Rows are points. Any point is a mix of the corners, with weights that add up to 1. It lies inside the corners' shape when no weight is negative. Is each point inside? If not, which corners have a negative weight?

Corners:
(1): 14	36
(2): 22	8
(3): -37	-42
Points:
19	7 -> inside
-5	22 -> outside (2)
41	60 -> outside (3)
12	30 -> inside
-14	-17 -> inside

Corners:
(1): 8	-2	-14	-28
(2): -7	12	-34	14
(3): -29	31	-50	-7
(4): -5	-60	43	-9
(5): -12	9	16	23
Points:
-12	-1	-27	-14 -> outside (5)
-9	-8	26	4 -> outside (2)
-24	23	-35	-2 -> inside
-13	-20	-17	-32 -> outside (2, 5)
-10	-30	18	-5 -> inside
-23	23	-41	-4 -> inside
-16	3	-36	16 -> outside (1, 5)

Corners:
(1): 22	3	-4	-21	-2	13
(2): -3	-6	20	-30	11	9
(3): -11	33	-49	38	60	25
(4): -11	15	-45	-7	10	-54
(5): 18	25	40	-8	-1	-30
(6): -4	-23	30	26	-1	29
(7): -22	41	-39	4	6	-18
Points:
18	-7	43	5	16	38 -> outside (4, 7)
-13	28	-52	11	13	0 -> outside (2, 5)
-6	-4	3	-9	-6	6 -> outside (3, 5)
7	14	2	3	14	11 -> outside (4)
-15	18	-2	-5	0	-35 -> outside (1, 3)
-2	4	-3	-14	9	-6 -> inside
15	-18	27	-24	-11	-13 -> outside (3, 7)
6	19	9	-7	5	-29 -> inside
5	19	5	-2	8	-25 -> inside

Corners:
(1): -6	-39	13	3	13	-26	-22	24	21
(2): 2	11	4	32	15	-24	-2	-4	-6
(3): 23	17	25	7	-2	25	5	-21	-35
(4): 9	-14	12	4	7	11	-10	-49	11
(5): -12	5	8	-9	-26	3	1	-29	-25
(6): -14	20	5	0	-10	17	34	-10	4
(7): 6	-36	-47	-5	6	0	0	21	-1
(8): -24	-32	-37	-19	60	-14	-25	24	20
(9): 35	10	25	-23	14	-31	-8	-13	-20
(10): -4	7	-17	-10	2	0	-25	-3	12
Points:
5	-1	11	2	8	-6	-8	-17	-2 -> outside (7)
5	5	3	-8	5	-4	-4	-9	-3 -> inside
6	-9	2	-8	7	-4	-6	-5	-4 -> outside (2)
15	0	8	-12	17	-19	-9	-7	-8 -> inside
-6	-10	-9	-16	6	1	-5	3	-2 -> outside (2, 4)
3	-15	-7	-3	10	-7	-10	0	-3 -> outside (6)
-2	-7	-4	-11	3	5	-3	-10	1 -> outside (2)
6	0	6	5	3	-5	2	-12	-13 -> outside (10)
5	-1	-9	-6	24	-1	-6	-10	2 -> outside (1, 5)

Corners:
(1): -14	-1	18	-10	-22	6	4	6	2	8	3
(2): -1	14	-2	2	5	15	-8	7	-6	-6	18
(3): 5	16	-8	1	9	-8	13	-1	16	-9	8
(4): 13	-14	-13	6	-1	-12	-12	11	-4	8	11
(5): -6	21	-14	18	3	8	-5	3	4	15	8
(6): -2	9	-10	17	3	2	-4	2	16	-16	13
(7): 10	0	33	13	0	8	-13	-3	-1	4	-4
(8): -17	7	-6	-15	-9	3	-12	-21	-2	-2	-3
(9): -25	10	1	18	6	-5	-1	0	-4	6	12
(10): -9	0	-10	16	-18	-6	60	-44	-10	-6	3
(11): 4	-20	-3	7	10	8	-15	6	7	6	5
(12): -4	1	24	17	-10	7	11	10	-11	-9	-21
Points:
-5	18	-2	14	4	4	4	-7	0	-6	3 -> outside (1, 4, 11)
-11	13	-8	4	-7	0	12	-4	-1	-6	8 -> outside (7, 11)
2	-1	1	9	-2	11	-17	9	6	-6	5 -> outside (3, 9, 10)
-4	2	0	18	-1	-3	10	-7	-2	-3	-3 -> outside (1, 2)
-9	10	0	9	-3	7	5	0	0	-3	4 -> outside (4, 7)
-12	6	-1	6	3	3	-2	-5	1	-2	11 -> outside (4, 5, 12)
-7	6	5	11	2	0	-1	-2	0	2	6 -> inside

Corners:
(1): 10	38	-21	5	-23	-43	1	23	4	7	-4	0
(2): 12	18	-15	19	2	15	-3	-8	-19	-6	0	12
(3): -16	-7	-33	-2	6	-12	-24	15	-22	3	31	25
(4): -6	-31	29	-17	35	47	-4	16	16	-3	-11	-43
(5): 12	-14	-5	6	-18	45	21	-10	8	-4	15	-21
(6): -15	28	-34	12	-16	-17	29	-12	9	-2	-5	6
(7): 22	16	-32	-17	8	-17	-7	11	-6	-18	19	30
(8): -1	60	-13	-1	-8	13	5	0	1	17	19	-3
(9): -19	25	1	-13	-30	-10	6	12	28	14	-3	11
(10): -11	13	25	26	-13	7	7	-3	8	-7	38	-3
(11): 16	-19	27	-11	31	31	19	8	8	20	-2	-9
(12): 6	-38	14	-13	13	24	-8	-33	4	2	21	-12
(13): 8	-15	-1	-18	6	7	0	-4	-45	0	5	-3
Points:
6	-8	3	-9	10	12	4	3	-12	6	6	-3 -> inside
7	10	-19	-11	4	1	1	13	-12	1	1	5 -> outside (10, 12)
3	23	-13	-2	-7	4	4	-7	-2	4	19	11 -> outside (1, 4)
-3	1	-3	-2	-1	16	7	-6	14	2	10	1 -> outside (1, 13)
-3	3	10	-2	19	4	-2	11	9	1	18	-5 -> outside (2, 5, 9, 13)
7	16	-13	-7	-9	-4	9	2	4	10	11	2 -> outside (2, 4, 10)

Corners:
(1): 21	-23	2	17	35	10	-14	-12	-20	-10	-16	-22	28	-30	1	5	1	-32
(2): 16	46	22	10	-3	23	11	24	-6	18	-9	11	2	39	11	-10	-24	-11
(3): 23	-10	9	-23	0	-10	1	15	-6	17	3	-9	11	26	-11	15	18	35
(4): 6	-10	-29	16	-14	-18	-7	11	25	-21	6	-9	-2	23	-22	10	22	-32
(5): -16	-7	6	26	-6	-3	-15	5	-13	-9	1	16	2	17	-4	24	9	-6
(6): 28	-36	-13	20	-6	-25	-33	8	2	-18	-7	-9	-9	3	-1	-4	-5	-3
(7): 51	-9	-15	-9	-4	-57	-14	39	-20	-13	15	-12	-6	2	-18	2	-1	-35
(8): -26	-22	33	-28	3	-7	-31	-8	5	19	-3	0	2	-35	-12	22	6	-31
(9): -20	23	7	-14	12	1	41	11	3	8	-29	-2	-8	-19	-14	-20	10	10
(10): 13	-15	-9	42	34	-6	1	-46	-29	-34	-27	-5	-23	0	3	10	8	-18
(11): 6	37	17	21	-21	23	34	-2	-4	6	-28	-2	-17	-1	-18	-13	-2	-5
(12): 28	-10	-11	-24	15	-58	51	19	1	60	51	20	-18	8	-1	42	21	30
(13): 12	8	-6	1	2	-1	15	12	-14	24	13	-27	-22	23	-8	-9	29	28
(14): -8	0	26	2	2	30	-20	19	24	8	-14	-3	3	-10	-34	6	9	-9
(15): 24	32	-18	-20	-2	-11	0	31	-28	12	16	0	-2	15	-22	-10	-33	1
(16): -21	20	20	-2	-20	4	-27	9	34	-27	-32	-17	-12	-34	-14	11	30	-26
(17): 36	-17	-12	18	11	-7	22	-11	0	-21	-9	6	4	-1	-1	-12	35	-6
(18): 14	21	-6	33	-4	2	-1	22	-4	-40	21	-19	17	38	-4	-12	3	-6
(19): 4	-12	14	-39	-17	14	22	28	5	28	-8	15	-16	-15	-19	13	-20	-4
Points:
-4	-8	8	8	-2	2	-16	-1	5	-5	-5	-2	0	-6	-14	17	4	-16 -> outside (2, 7, 9, 13, 17)
13	4	2	8	0	1	5	12	-2	-1	-4	0	-1	9	-9	2	5	-5 -> outside (8)
18	13	4	2	-4	-11	-4	23	0	-6	-1	-3	3	3	-10	0	2	-7 -> outside (4, 8, 10, 13, 19)
14	2	0	-1	-6	-9	0	15	-1	1	4	-1	-6	11	-12	4	4	-3 -> outside (1, 9)
10	-7	-1	2	5	-6	3	5	-6	1	-2	-4	-3	1	-13	5	7	-3 -> outside (2, 16)
6	-1	8	0	1	1	5	8	0	3	-5	-2	-1	2	-10	8	9	-8 -> outside (6, 15)
23	7	-3	-5	-5	-9	9	28	5	7	5	-7	-1	7	-14	-2	6	1 -> outside (5, 8, 10)
12	4	-6	-8	-5	-22	9	17	-6	7	9	-4	-13	6	-13	7	2	3 -> outside (1, 2, 14, 17)
